Rows are points. Each copy is the shape, with its points in the same order, turned, moved and blurred by noise. Say if it was mirrored as well.

Shape:
[[ 30  -8 -14]
 [  0  26 -52]
 [ 35  -5  43]
 [  0  32 -14]
 [  0 -16  22]
 [-31  14 -71]]
Copy 1 (6 x 3):
[[-32 -28  21]
 [-41 -55 -26]
 [-13  27  31]
 [-28 -22 -25]
 [ 12  -7  15]
 [-19 -86 -38]]
Copy 1 is: mirrored
Copy 2:
[[ -4  37 -35]
 [  7 -18 -57]
 [ 18  66  11]
 [ 33  -7 -25]
 [ -7  32  10]
 [-16 -52 -57]]
Copy 2 is: mirrored
Copy 3 (6 x 3):
[[ 18  32 -11]
 [-23  23 -50]
 [ 51  -4  18]
 [ -4  -7 -37]
 [  6   1  19]
 [-64  30 -45]]
Copy 3 is: mirrored
Copy 4:
[[ -4  42  -9]
 [ 46   3 -28]
 [-33  37  36]
 [ 24  -3   3]
 [-37  11   9]
 [ 41 -25 -51]]
Copy 4 is: mirrored

Shape, 10 rows:
[[-21 -18 -30 -20  15  13]
 [-36 -17  39   6  46 -49]
 [ 52  -8 -54  -9 -31  14]
 [ 12  -4 -10  29 -24  39]
 [-17 -36  33  29 -69  14]
 [-57  -1 -46  22  28 -39]
 [ 10 -43  26  39 -43  25]
 [-29  -6  36  10 -34  11]
 [-11  -6  25 -38  19 -56]
 [ 13   7   2  34 -52  35]]
Copy 1:
[[  5   0 -30 -35 -31 -15]
 [ -5  -3 -55  51 -17 -27]
 [  7  32  14 -74  26   9]
 [-27  15  44 -29  -4 -25]
 [  7   2  73  31 -19  -8]
 [ 24  46 -47   0 -33 -66]
 [ -5 -16  57   6   6 -12]
 [-11   8  38  28 -30  -4]
 [  8  28 -52  35  -9  20]
 [-26  31  65 -22   5 -10]]
Copy 1 is: mirrored
Copy 2:
[[  6 -31  -2  12  -1  21]
 [ -8 -43 -18 -18  28 -65]
 [ 38  22   8 -21 -53  45]
 [ 40  36  23  20  -8  11]
 [ 63  51 -15   5  55  -2]
 [ -1 -31 -55  37 -25 -39]
 [ 75  37  16   2  38  -3]
 [ 21  36  -9   8  56  -4]
 [-22 -27 -25 -44  29 -20]
 [ 43  61  12  14   8  11]]
Copy 2 is: mirrored

Shape, 14 rows:
[[ 12 -16  20 -43   8  27 -26  23]
 [  9 -26  10 -33  17 -23 -15  45]
 [ 27 -28  11  11  15  35 -18  -1]
 [ 11 -24  22 -37  -3  22 -23 -12]
 [ 12  -6  14  10   4 -35 -22 -10]
 [  3 -21  28   8   2  24  70  51]
 [  2  95  -6 -13  21  12  14 -11]
 [ -1 -26   9  -5 -20  25 -17 -11]
 [  7  56  14  13 -16  35 -12  -8]
 [ 22  25 -78   4   9  15 -15  -5]
 [  4  16  25  12 -14 -30 -21   4]
 [  0  -7  22   2 -76  32  -3 -10]
 [ 68 -19  14   0 -15  21 -11 -13]
 [ 16  -9  12  11  21  -5  -4 -15]]
Copy 1:
[[ 14 -56 -32   5 -26 -15   5 -28]
 [ 58 -41  -9  -4 -17 -28  17 -23]
 [  2 -41 -16  45  -8  16   2  -1]
 [ -4 -34 -40  22 -33 -21  12 -12]
 [ 45  15 -28  16 -20   3   9   7]
 [ -1 -22  62  13  16 -19 -15 -44]
 [-13   8  -1 -63 -48  61 -13  -5]
 [-10 -19 -33  24   1 -13   7  -3]
 [-21   2 -33 -17 -12  49 -20 -18]
 [  2 -28 -15 -22   3  57  60  27]
 [ 39  22 -32  -1  -9   8  -7 -14]
 [-39  16 -49  19  22 -15   6 -40]
 [  1 -15 -23  56 -26  23  32 -34]
 [ 19  -6  -6  26 -24  10   0  11]]
Copy 1 is: mirrored
Copy 2, 14 rows:
[[-19 -31  22  15 -16 -49   9  31]
 [-59 -30  40 -14 -29 -38   5   4]
 [ 18   4  53  27 -10 -27  -2  18]
 [ -3 -28  12  45 -25 -36   9  18]
 [-22  -3  26  18 -25  -5 -30 -28]
 [-32  24  23 -17  27 -19  73  -2]
 [  1  44 -59 -10  12 -45 -43   3]
 [  9 -20  21  33  -6  -1   8  18]
 [  2  29 -16  26  22 -17 -34  31]
 [ 34  19  -3 -36 -50 -10 -31  31]
 [-37   0  12  14  -7   0 -38 -14]
 [-13 -10  -6  53  18  37  16  35]
 [ -9  30  35  50 -41 -15   6  27]
 [  2  10  26  13 -17 -20  -8 -16]]
Copy 2 is: mirrored
Copy 3 (14 x 8):
[[-20   4  14 -33  35  67 -22  14]
 [-11 -34  37 -12  27  51 -46  26]
 [ 10  -3 -27 -22   4  58 -14  12]
 [-21  -3   3 -46  22  51  -8  -4]
 [ -5 -20   7 -25 -22  15 -44   4]
 [-15 -12  13  39  20  30  29  65]
 [-14  65   0 -43  17 -32 -47  65]
 [ -2  10   1 -24   5  36   3 -15]
 [-11  69  -8 -25 -14  14 -25  28]
 [ 74  33  16 -52  14   5 -36  26]
 [-21   4  19 -13 -31  11 -47   8]
 [-15  39  27 -18 -28  36  31 -16]
 [  5  -1  -9 -57 -30  63   7  26]
 [ -1 -16 -18 -23  -3  16 -29  22]]
Copy 3 is: mirrored
Copy 4 (14 x 8):
[[ 22 -23  12  -4 -22 -15 -39   3]
 [ 48 -16  27 -21 -19 -34 -21 -33]
 [ 35 -34  -3  17  10  14  -4  24]
 [ -4 -34   2  11 -18 -14 -27   9]
 [  6 -18  24  26   6 -15  20 -31]
 [ 68  30   5 -19  39 -53  -2  33]
 [ -5  72  35  46  36  38 -34 -14]
 [  0 -18  -1  -1 -17  -4   6  16]
 [ -2  31  30  39  -1  35  -2  28]
 [ 18  30 -36  22  10  50   1 -40]
 [ 12   7  43  23  -7  -9  24 -15]
 [ -3  21  -7  16 -45  -9  33  50]
 [ 32 -28 -14  52 -10 -12   1  16]
 [ 17 -21  16  19  27  -7   8 -12]]
Copy 4 is: mirrored

Shape:
[[-25   9 -18  -7 -42  20  -6  -7 -26]
 [-11  27  34 -15 -27  75 -62  34 -26]
 [-21  32 -23 -31  55 -52  -2  -8  46]
 [ 20  44 -23 -21  59 -26  21  28  28]
 [-15   2  38 -27 -28   3  40 -12  -8]
 [ -7  -8  -5  12  -3   9 -49  13 -42]
 [ 17  -8  31 -20  -6   1   4 -46 -72]
 [  7 -54   7 -33 -56  40 -40 -22  -8]
 [-31   9 -62 -10  71  -6   0  35  34]
 [-24 -11  58 -39   6  35   4 -30 -42]
 [ -4 -37  80   7 -42 -10  15 -40 -26]
 [-19 -26 -16 -42   5 -22 -26  44 -31]
 [-35  13  15 -10 -28  13 -42 -12 -38]
 [-19  -7  28  18 -10  28  -4 -16 -43]]
Copy 1:
[[  1 -22   4   3  47 -43  13  -7  -4]
 [ 11 -28  44  -1 -16 -62   0 -74 -25]
 [ 70   3   2  -1   2  45  -2  42  51]
 [ 77  35 -29 -21 -18  38  -1  17  14]
 [-16  17  22  16  47   9  45  -8  -6]
 [  3 -23  21 -46  -2 -53   7  -4  11]
 [-27 -23  12 -53  27   8  64 -32  22]
 [-65 -40  11  27 -10 -38  15 -30  20]
 [ 54  37 -15 -22  -3   7 -64  31  40]
 [-22  -5  51 -15  41  13  22 -56  28]
 [-59 -11  63 -10  21   9  75   3  -1]
 [  9  27   3 -19  -1 -54  13  -4  61]
 [  9 -37  46 -14  29 -48  21 -18  13]
 [-24 -13  44 -44  30 -18  17 -18 -15]]
Copy 1 is: only turned
Copy 2, 14 rows:
[[-17  23 -30  11  24 -30  20  -1  41]
 [-36  50  10  63   2  15  71  25  55]
 [ 16 -47 -28 -56  -3  45  -1  52   5]
 [  2 -23 -28 -16 -38  39 -16  64 -23]
 [-20  15 -23 -14  -6  -8  37 -41 -10]
 [ -9  -9  10  53  25  -5  13  16  44]
 [-42 -21  -5  32  51 -22  33 -25 -30]
 [ -8  62  14  25  71  13  20 -31  30]
 [ -2 -29 -48 -11 -21  59 -45  59  41]
 [-56  -5 -16  21  30  23  62 -40   1]
 [-28   0  40  -7  21 -17  42 -83  -6]
 [ 38 -13 -32  48  18  29   7   0  28]
 [-18   0  -4  24  32 -17  54   2  51]
 [-52  -6   5  28  15 -16  27 -24  27]]
Copy 2 is: mirrored
Copy 3 (14 x 9):
[[ 22  -4   9  35  18  12  10  24   8]
 [ 16  33 -41 -16 -26  52  19  64  20]
 [ -2 -65 -12 -16  -2 -49 -73 -19 -22]
 [ -6 -60 -32 -30 -22 -36 -28 -45  11]
 [ 33 -21  44   2 -25  17  16  -6 -27]
 [  9  35 -15  27  -6  17 -32  10  31]
 [ 57  36  62   6 -22  -7  -7  -5  27]
 [ 27  71   8  12  27  23  15  16 -42]
 [-25 -60 -44 -18  34  -1 -65 -37  15]
 [ 51  15  54 -29 -17  38 -15  21   1]
 [ 20  39  83  27 -52  24   1  -1 -33]
 [ 51   2 -36  26   3  24 -45 -28  -3]
 [ 29  17   8  29  -9  17 -21  50  12]
 [  7  19  42  13 -16  35  -6  12  26]]
Copy 3 is: only turned
Copy 4, 14 rows:
[[-31  10  14  -5  -1  18  -8  27  37]
 [-10   6  21  83 -44  20  26  10  24]
 [ 42 -42 -46 -40  36 -13 -21 -21 -19]
 [ 17 -13 -65  -5  17 -33 -47 -21 -33]
 [ -8  -3  19 -21 -19 -21 -12  65 -13]
 [-14  22 -14  -2 -41  26  15 -14  32]
 [-33  25  26 -41 -55  32  -6  21 -34]
 [-11  37   3   8  -8  60  47  68  10]
 [ -8 -42 -90 -10  35 -21  -5 -30  13]
 [-29 -21  30  -8 -50   8  28  39 -35]
 [  5  39  42 -51 -55 -13  32  68 -15]
 [  6 -18 -58 -13 -43  38  -8  23  30]
 [ -7  -2  34  -1 -30  29  12   7  32]
 [-37  20  22 -14 -42  -6  25  15   8]]
Copy 4 is: only turned

Shape:
[[-14  -4  11 -25  28  15  -3  43 -26  25 -40  36]
 [-52  -1  16  10   4  18  34  40  13  28   1  35]
 [ 49   5  17   7  10 -37 -17  -4  -8   6  34 -35]
 [ 57 -13 -18  53   1 -55 -59 -10   8 -15  29  -1]
 [ -6 -24 -12 -12  -7   8  50 -23 -11 -10  -7  42]
 [-19   8  20 -20 -21  31  26  13  32  34 -11   5]
 [-35  -1  38 -31  -2  28   2  45   0 -21 -19   3]
 [-24  29 -30 -41  12 -15  -4  16   5   3  -7  18]
 [ 47 -26 -17  19  34 -35 -22  -1   3  21  49 -16]
 [-20 -35  -4   9  25  10   4 -15  39  -2 -21   9]
 [-17  16  16  12 -13  -8  18   2 -16  19 -49  16]
 [-17 -35  11 -18  28  -6  48 -23   2 -27 -19  29]
 [ 28   2  -7  29  30   4 -41 -42 -27  13  29 -11]
 [ 32  16  28  37  36 -57 -33 -17  -1  -2  65   2]
 [ 14   7  23 -28   0  35  17  35  13   2 -14  55]
 [ -6 -23  20 -33  17 -14  23  38  13  31 -28  13]
 [ 24 -20 -31  45   0 -25 -25  16 -31  -2  41 -31]
 [-45 -38  30 -48 -27   3  -5  19   3  33  -8  38]]
Copy 1:
[[  8  23 -10 -12 -60   3  -2   8  23  21  18  24]
 [ 11  21   3   4 -46 -66  22  26 -27  29  12  15]
 [-36 -21  11 -29  23  19   6  -8  -7 -40 -46 -20]
 [  6  -9 -13 -13  24  17   7   4  19 -87 -48 -64]
 [ -5  40 -24  22  10 -21  -5  34 -17 -12  50  16]
 [  0   2 -13  -8   0 -53   3 -24 -14  36   1  36]
 [  7 -30 -17 -11 -41  -6   5  -4 -34  41  23  20]
 [ 30  14   3  16 -26   4  18   0   1 -18  -9  56]
 [-36  -9  -7  -2  10   5  11  37  16 -39 -62 -29]
 [ 19 -22  -6   8  23 -30  10  29  28  -2  21   0]
 [ 19  41  31 -26 -10 -19  -7 -11  -4  10  24   8]
 [ -7   5  -2  -7   4 -15   5  51  -3  -9  64  21]
 [-27  -8  29  19   5   1 -44   4  26 -38 -30 -31]
 [-34 -25  24 -29  -7 -15   0  15  -9 -89 -45 -31]
 [ -9  10 -50   0 -39 -34  14 -22  -2   3  37  22]
 [  0  16 -18 -38  -9 -12  18  21  12  24   5  33]
 [ -9  12  17  18   8  27   9  24 -21 -21 -59 -60]
 [ 25   8 -39 -20 -30 -38 -38  28 -31  32  -5  45]]
Copy 1 is: only turned
Copy 2 (18 x 12):
[[-30  65 -12  36   0 -20  12  21  35  14  43  10]
 [-37  23   3  35   3 -16 -54  28  47   3   5  34]
 [  8 -19  -3   9   5  32   2 -47 -28 -11  18 -23]
 [ 28 -33   9   3   8  95  10 -10 -15  36   5 -36]
 [ -1   5  41  50 -31 -18   8  21   4  29  -9  43]
 [-14  30  15  17  30 -40 -29   7  14   0 -13  22]
 [-68  27 -14  19  30 -20  11  -4  31  11  -1  37]
 [  9   4  10   5   8 -20  19   0  63   9  29  16]
 [ 27 -38  -3  27  -4  34 -13 -11 -25  20  37 -39]
 [ 10  -5 -20  24  15   4  -2  42  -3  35  -3  39]
 [ -6  58  17   4  -9  13  -2  12  19 -12  -3  40]
 [ -1  -1   3  55 -18 -12  17  16   3  28  10  71]
 [ 21 -17 -24  22 -27  31  24  10 -12 -12 -11 -49]
 [ 23 -42 -25  39  -9  76 -12 -43   8  -9   3 -24]
 [-27  49   5  46  10 -27  -9 -17  33  50  -9  14]
 [-14  40   5  35  27 -20 -13  -3  11  15  49  35]
 [-23 -41  19 -10 -20  53   0   6 -18   7  25 -40]
 [-34  25  38  68  53 -17   6  27  35  -8  17  27]]
Copy 2 is: mirrored
